Each row of a before or after table is a point. The points were changed in one or more steps. Then noise was added and the rows were shuffled. The steps act on how far a point lies along the listed directions, d1 being the first. Name the steps. A step turns or swaps two directions, mirrors them in a line or flattens them onto one, adds a multiple of one to another, or multiplies one. Angles are multiples of 10 degrees, from the lower direction toward the higher: turns from -170 to 170, lines from 10 to 170 but not 90. Use the fewest steps. Two steps may share a direction if one is a turn and the other turns, adds or multiplies; they go together, in the order done. Otherwise the lowest direction goes first.

Directions:
(1): [ 0.06  0.41 -0.27]
(2): [-0.03  0.27  0.41]
Before (13 x 3):
[[-0.04 -0.80  0.17]
 [ 0.10  0.40  0.41]
 [-0.14 -0.18 -0.25]
 [ 0.05 -0.04 -0.35]
 [-0.21 -0.35 -0.08]
 [ 0.12 -0.02 -0.35]
 [ 0.05 -0.16  0.06]
 [ 0.09 -0.26 -0.17]
 [-0.09 -0.07 -0.19]
 [-0.04 -0.80  0.31]
 [ 0.15 -0.03 -0.22]
 [-0.03  0.33  0.31]
 [ 0.01  0.06  0.65]]
After (13 x 3):
[[ 0.05  0.75  0.37]
 [-0.18  0.39  0.01]
 [ 0.06 -0.50  0.29]
 [ 0.04  0.71  0.51]
 [ 0.10  0.29 -0.11]
 [-0.09  0.14 -0.15]
 [-0.12  0.25 -0.20]
 [ 0.12  0.10 -0.33]
 [ 0.08  0.13  0.09]
 [ 0.16  0.07 -0.19]
 [-0.02 -0.23  0.61]
 [-0.08 -0.37  0.24]
 [ 0.07  0.12 -0.34]]
Steps: mirror d1 and d2 in the line at 130 degrees
